Each point is reached from the start by the listed moves, each made once or not at all, plus a little noise. Is the number of moves made odd or even? Then give how often each move was made.
In the rows, zero is written as 128.

Moves:
(1): [146 104 170 143 163]
(2): [152 180 126 178 126]
(3): [143 109 130  86 209]
Start: [ 99 136 117 122  70]
Points:
[117 114 160 138 106] => odd (1, 0, 0)
[139 160 156 188 102] => even (1, 1, 0)
[141 170 119 127 149] => even (0, 1, 1)
[117 115 123  80 148] => odd (0, 0, 1)

Moves:
(1): [137 140 130 126 128 103 126  97 115]
(2): [144 119 142 172 126 113 144 134 156]
(3): [113 134 158 118 163 126 125 121 144]
(4): [107 113 117 139 135 109 108 135 113]
(5): [145 155 137 141 112 141  73 117 138]
(6): [118 133 182 136 100 143 100 128 112]
Start: [121 163 152 131  96 158 128 114 143]
Points:
[141 186 228 195  50 169  62 108 166] => odd (0, 1, 0, 0, 1, 1)
[ 99 163 239 183 108 111  89  89 144] => odd (1, 1, 1, 1, 0, 1)
[112 160 145 139 101 115 105  88 115] => even (1, 0, 0, 1, 0, 0)

Moves:
(1): [ 87 130 113 150 116 135  80 127 123]
(2): [129 101 197 116 125 114 161  94 112]
(3): [115 127 143 128 152 101 151 131 152]
(4): [141 124  88 146 115 109 116 114 116]
(5): [172 132  47 123 117 152  88  96 155]
(6): [146 116 108 102 128 137  97 143 139]
(7): [115 159 173 134 142 105 126 134 128]
(8): [133  99 116 116 161 137 136 133 111]
(9): [123 119 148 164 146 120 153 144 121]
Start: [110 135 108 102 132 150 120 121 124]
Points:
[161 126  23  70 146 157  71 106 186] => odd (0, 0, 1, 0, 1, 1, 0, 0, 0)
[131  60  45 126 168 131  77  81 128] => even (1, 1, 1, 1, 1, 1, 0, 1, 1)
[ 64  91 211 117 207 104 129 132 112] => odd (1, 1, 1, 0, 0, 1, 1, 1, 1)

Moves:
(1): [116 166 145 128 131 113 122 131 108 114 159 100 148 103 122]
(2): [136 138 144 103 140 160 165 101 137 143 156 108 125 120 117]
(3): [136 160 147 136 145 103 120 143 140 115  94 147 116 114 114]
(4): [125 116 109 111 138 114 101 109 145 127 167 130 134 116 112]
(5): [118 126 117 136 129 122 152 115 155 151 129 136 145 131 122]
(6): [140 135 107 114 139 152 133 125 123 133 124 130 136 132 128]
(7): [104 122 128 136 113 132 120 133 116 108 115 153 127 133 116]
(8): [122 129 142 129 161 115 153 118  86 158 140 158  82 109 125]
(9): [135 152 140 169 108 135 139 122 121 144 172 135 119 125 139]
(10): [138 122 129 130 137 137 121 121 111 164 132 133 127 140 143]
(11): [127 162 124 100 127 121 120  98 138 100 137 120 119 177 119]
(12): [146 129 126 121 113 117 114 125 144 127 120 147 148 137 130]
Start: [114 151 123 112 136 150 134 142 138 151 120 131 137 111 103]
Points:
[119 157  86  66 168 184 178  79 187 192 187 123 164  96  70] => even (0, 1, 0, 1, 1, 1, 0, 0, 0, 0, 0, 0)
[112 147 145  98 165 169 192  88 119 238 139 202 120 117  89] => even (0, 1, 0, 0, 1, 0, 1, 1, 0, 1, 0, 1)
[145 249 129  82 187 141 180  46 175 200 205 193 110 117  55] => odd (0, 1, 1, 1, 1, 1, 0, 1, 1, 0, 1, 1)
[123 189 152  68 178 126 152  89 119 180 216 130 134  56  65] => odd (1, 1, 0, 1, 0, 0, 0, 1, 0, 0, 0, 1)
[129 185 141 105 131 132 108 138 121 173 147 130 182 105 115] => odd (1, 0, 0, 0, 0, 0, 0, 0, 0, 1, 0, 1)
[153 174 116  80 204 121 104 113 118 208 129 206 111  90  87] => even (0, 0, 1, 1, 0, 1, 0, 1, 0, 1, 0, 1)
